Rows are points. Two turns around zero, p and q, are shown by what they do to some points. Write where each new point lands after one turn and then the other. Backwards means that the second turn is done in reverse. Each puzzle has new turns, and all numbers are rounded.

Turn p:
[-15.6  21.9] => [-7.8 25.7]
[15.5 -9.3] => [ 11.7 -13.8]
[-6.9  9.7] => [-3.4 11.4]
[  7.1 -22.3] => [ -0.4 -23.4]
Turn q:
[ -6.9 -12.1] => [  4.0 -13.4]
[ 18.8 -10.4] => [20.5  6.4]
[-11.9  22.5] => [-24.5   7.0]
Where do these land?
q, then p: [25.6 -5.1] => [25.0  7.4]
q, then p: [-16.1  13.1] => [-20.3   4.1]
q, then p: [ -5.0 -18.2] => [  4.0 -18.4]
p, then q: [  2.1 -12.4] => [  7.6 -10.0]
p, then q backwards: [-6.5 22.5] => [17.6 15.5]

Turn p:
[  4.5  10.6   5.5 -14.9] => [ -1.0  -1.0 -17.7  -8.3]
[ -6.1  -1.2 -15.9 -34.2] => [-24.5 -21.5 -11.2 -16.5]
[-21.9   3.9   0.0  20.2] => [-7.9 11.3  8.1 25.5]
[-7.4 14.3 -5.1 16.5] => [ 3.5  0.6 -2.4 23.2]
[ 23.1  -7.8 -18.2 -20.2] => [  5.6 -28.1  -0.6 -22.7]
[ 7.2 -4.7 15.8 11.2] => [13.1 15.6  5.1 -2.5]
[  0.5 -15.0  17.8  21.3] => [11.0 22.9 18.7  1.5]
Turn q:
[ 5.2  7.6 -3.8 36.5] => [ -8.4 -25.8  18.8  18.4]
[-14.2 -13.9  -1.1 -17.4] => [ -6.4   9.9 -12.9 -19.8]
[11.6 17.3 -2.9 30.0] => [ -0.7 -17.1  21.2  24.5]
[ -0.4 -11.8 -10.1 -23.1] => [ -4.5  16.6 -21.1  -5.9]
[-2.0 26.3 -3.7  1.8] => [ 1.0 12.2 21.4 10.2]
[  8.8 -12.0   8.9 -11.2] => [ 12.0  -0.3 -16.0  -5.1]
[ -8.9 -13.6  12.7 -16.5] => [  7.0   4.3 -11.7 -22.2]
Where do these land?
q, then p: [-11.8  15.1   2.9 -17.2] => [  3.6   3.6 -25.4   0.0]
p, then q: [15.7 11.7  5.7  8.6] => [ 3.4 -1.7 -6.9 20.7]
q, then p: [ -8.5 -36.0  17.2  13.4] => [-20.8 -17.4  19.2 -27.2]
p, then q: [-13.4 -22.5  -3.3   1.5] => [ 11.0  -0.6  11.1 -21.3]
q, then p: [29.3  4.0  4.2 15.1] => [22.6  2.1 24.5  3.0]
q, then p backwards: [-12.9  17.8 -14.8  -4.1] => [-19.0 -14.4  10.3   6.8]
q, then p backwards: [  1.7  10.0 -11.9 -17.2] => [-10.6   3.1  19.0   7.6]
